Rows are points. The ring and each string are closed loops that go straight from each point to the next, and from the last back to the first. Before rounding, they use only three directions, however many columns there are. How many times does the string pass through the ring? Passing back the other way cancels.

Ring, 7 rows:
[[ 18  13  14  11]
 [ -1  19  16   6]
 [-10  -2   8   1]
 [ -1 -30  -4   0]
 [ 16 -39 -15   5]
 [ 29 -28 -13  11]
 [ 30  -3   3  13]]
String (23 x 4):
[[ 20 -19   8   8]
 [ 16   1  -7  11]
 [ 25  15  -6  15]
 [ 16   8  -1  11]
 [ 16 -12  17   7]
 [ 17   8  33   8]
 [  5  32  24   9]
 [ -5  42   6   9]
 [  2  11   1   7]
 [  9 -15  17   4]
 [ -7 -11  31  -2]
 [-14 -13  22  -3]
 [  1 -20  12   1]
 [  5 -13   1   4]
 [ -3 -14 -13   3]
 [ -4 -33 -19   0]
 [  8 -57  -4  -1]
 [ 16 -47   8   2]
 [ 15 -26  -1   6]
 [ 14 -13 -20   9]
 [ 31 -32 -30  12]
 [ 39 -35 -18  13]
 [ 31 -29   5  10]]
Times through: 1
String, 20 rows:
[[ -7 -42 -14  -2]
 [ 10 -60   4  -1]
 [ 16 -47   4   2]
 [ 14 -23  -8   7]
 [ 18 -14 -33  11]
 [ 34 -25 -36  15]
 [ 43 -32 -11  14]
 [ 32 -29  14   9]
 [ 16 -16   8   7]
 [ 14   4  -6  10]
 [ 23  28   4  16]
 [ 20  26  26  12]
 [  6  39  14  11]
 [ -2  37  28   7]
 [ -2  10  28   3]
 [-15  18  24   1]
 [-13   0  20  -1]
 [ -3 -23  23  -2]
 [  0 -31  19  -1]
 [-11 -37   1  -4]]
Times through: 2

Ring (7 x 9):
[[ 21   4 -15 -33  -5  -8 -12  10   8]
 [ 29   2 -37 -13  -4  -9 -26  12 -25]
 [  8  -6 -27  20 -10   5 -28   7 -41]
 [-14 -16   3  36 -11  20 -11  -5 -28]
 [-34 -16  34  26 -15  27   5  -9   6]
 [-33   0  38 -13 -23  15   4   2  37]
 [-11   6  19 -32 -17   3  -2   8  35]]
String:
[[-35  -3  22  14 -26  19 -11   3   3]
 [-29  -2  18   8 -23  16 -11   4   4]
 [-60   0  44  15 -37  27  -6   4  21]
 [-44 -19  59  20 -14  33  21 -16  32]
 [-58   7  52 -11 -38  21  -1   7  47]
 [-53  18  42 -31 -43  12  -9  17  53]
 [-25   5  40 -35 -20   9   9   4  55]
 [  6 -11  19 -19   2   7  14  -8  27]
 [  5  -7   6 -11  -4   6   0  -1  10]
 [  6  -8   3  -7  -3   6  -2  -2   4]
 [ 22  -6  -1 -28   4  -2   4  -1  17]
 [ 20  -8   0 -22   4   0   4  -3  13]
 [ -7   4   0 -12 -18   4 -15  10   5]
 [-15  20   2 -38 -30  -4 -22  22  25]
 [-14  13  25 -51 -21  -1   1  12  54]
 [ -9  -8  33 -19  -5  12  16  -7  38]
 [ -2 -14  15   2  -2  13   6  -8   8]
 [-28   5  18  -8 -27  11 -13  10  16]
 [-55   0  48   6 -33  25   0   2  31]
 [-55 -17  58  30 -22  36  13 -13  23]
 [ -7 -30  28  29   7  25  19 -22   0]
 [-16 -10  15  13 -12  16  -3  -3   0]]
Times through: 3

Ring:
[[  2  13 -10 -14 -22   5  14 -17 -10  30  -7  13]
 [ -5  23 -31   2 -27   4  19 -32 -16  28  10   6]
 [ -5  13 -21  21  -6 -11  12 -12   1 -14  27 -10]
 [  5  -7  14  14  18 -20   0  24  21 -43  16 -12]
 [ 15 -14  32  -2  25 -16  -3  36  30 -49  -6  -4]
 [ 15  -6  24 -18   8  -3   3  19  17 -15 -21  10]]
String:
[[  3  -2  11 -10  -6  -6   4   7   3   8   1   4]
 [  4   2   8 -25 -19   4   7  -3  -7  38 -12  16]
 [  2  15 -11 -22 -29  10  15 -23 -16  47 -13  19]
 [ -3  23 -27 -14 -35  11  20 -35 -21  50  -4  16]
 [ -9  22 -30  -8 -39   7  19 -37 -26  56   9  11]
 [-10  41 -60  11 -40  11  31 -59 -26  37  14   8]
 [ -5  29 -41  14 -21   2  23 -36 -10   7  14   1]
 [ -2  17 -23  11 -11  -4  16 -18  -2  -2  13  -1]
 [ -2   3  -2   2  -9  -9   6   0  -1   6  15  -2]
 [-10  15 -26  20 -14 -10  13 -18  -7   2  32 -10]
 [-10  27 -46  38 -10 -10  21 -30  -3 -22  38 -15]
 [-10  21 -36  33  -8 -12  17 -22  -2 -19  37 -15]
 [ -7   7 -12  14  -9 -13   8  -6  -2   0  28  -9]
 [ -4   0   1   3  -8 -11   4   3  -1   7  18  -4]
 [-11  21 -35  24 -17  -8  17 -26  -9   2  34 -10]
 [-11  33 -53  28 -23  -2  25 -43 -14   4  31  -7]
 [-10  14 -22   7 -23  -5  13 -21 -14  26  24  -2]
 [ -2   5  -5  -1 -13  -6   8  -5  -4  14  12   1]
 [  2  12 -13   2 -10  -2  13 -11   0   1   4   3]
 [ -1   3   0  -6 -13  -5   7  -2  -4  17   7   4]
 [ -2   9  -6 -18 -27   4  11 -16 -15  46  -2  13]
 [  2  -1   8 -11 -11  -5   5   3  -2  18   2   6]
 [  6   6   1  -7  -5  -2   9  -1   5  -1  -5   6]
 [ 11   9  -1  -9  -2   2  12  -3   9 -10 -17  10]
 [  9   6   2  -6   0  -2  10   2  10 -11 -10   7]
 [  6   0   8  -7  -1  -5   6   7   7  -4  -2   4]
 [  7 -11  26 -22  -3  -5  -1  18   5  14  -9   9]
 [ 15  -8  29 -32  -2   2   2  17   9  11 -29  18]
 [  6  -7  21 -21  -7  -4   1  13   3  18  -9  10]]
Times through: 1
